Each wall is flat, endless, passes through zero and stands at right angles to its row. A trip goes straight from one point to another. Which walls does it cross, in order?

Walls:
(1): [ 20 -60]
(2): [ 60 -28]
(3): [ 6 -8]
(4): [-24   5]
Trips:
[-22 -18] to [ -1 -21] => 2, 4
[-15  37] to [ 0 18] => none
[19 44] to [-4 10] => 4
[46  8] to [48  4] => none
[-4 29] to [-9  6] => none
[-15 -16] to [ 1 26] => 3, 1

Walls:
(1): [ 21  17  13  -5 -15  -6]
(2): [-14 -53 -24  49  16  13]
(3): [ -5 -12   5  17   0  32]
(4): [-34 -25  36  43 -22 -15]
Trips:
[ 21   7   5 -27   5  -9] to [  2  25  -6 -17 -17  -1] => none
[-4  9 33 11 13  2] to [-22 -53   2   0   5  -4] => 2, 1
[ 12  -9 -20  30  -6 -25] to [-17  13  36 -29 -29  42] => 1, 3, 2
[ 19  -8  27  13  -3 -15] to [-17  12  51  -7  13 -37] => none
[-31 -19  21 -35  21 -50] to [-45   4  24   0 -33  10] => 3
[ 17 -15 -42   9  36  11] to [ 32   9 -25  36 -30   7] => 1

Walls:
(1): [  0   8   6 -19   3 -22 -11 -22 -10 -19  12]
(2): [ -7 -30   5   3  29 -20   3 -11   2   2  -8]
(3): [ -3  -2   6  12   6 -17 -24 -16  21 -23 -13]
(4): [  0   3  10  12   4  41   9 -17   3   7  -1]
(5): [ 13 -23 -22  -2 -24  -8   9   9  22 -17   5]
(6): [ -7  22  18  28   6 -13 -26  11  -5  35  21]
Trips:
[  2  -7  -7  -2  -7  21 -13   4   6  -3   8] to [  9 -27  20 -11 -13 -20 -15 -28 -24  11   6] => 1, 3, 2, 6, 4, 5
[-21  17  -8   6 -13  14 -30   1  11   1   3] to [-11  17   2  -5  22   1 -19  29  21  -2   0] => 4
[ -7  -6  12  -6  26  25  34 -13  15   5  -5] to [ -7  11  -3 -34  13 -14  15   1  -5   9  13] => 1, 4
[ 27   8   9  19  18   9   3  21 -18 -15  16] to [ 2 15 16 29  8  3 -2 -5  3 -7  5] => 3
[  1 -13   4   3   4 -37 -19  60 -57 -38  12] to [ -2  -7   0  16   4 -39   5  24  20   7   4] => 3, 1
[-10   7 -12  -5  16   5 -11  24  10  16 -21] to [ 19  24   2  -2   4  16 -15  11  14 -10  -1] => 2, 3, 4
[ 19  15   7 -26   4   8   8  11  -7  21  -6] to [  0 -14 -21  22  14  10   7   5  -2  -9  -5] => 6, 2, 5, 3
[ 29   7  -2  13  20  -5  -2  14 -26 -16  13] to [  6  21  18 -28  -9 -25  10  28   5 -12   4] => 5, 6
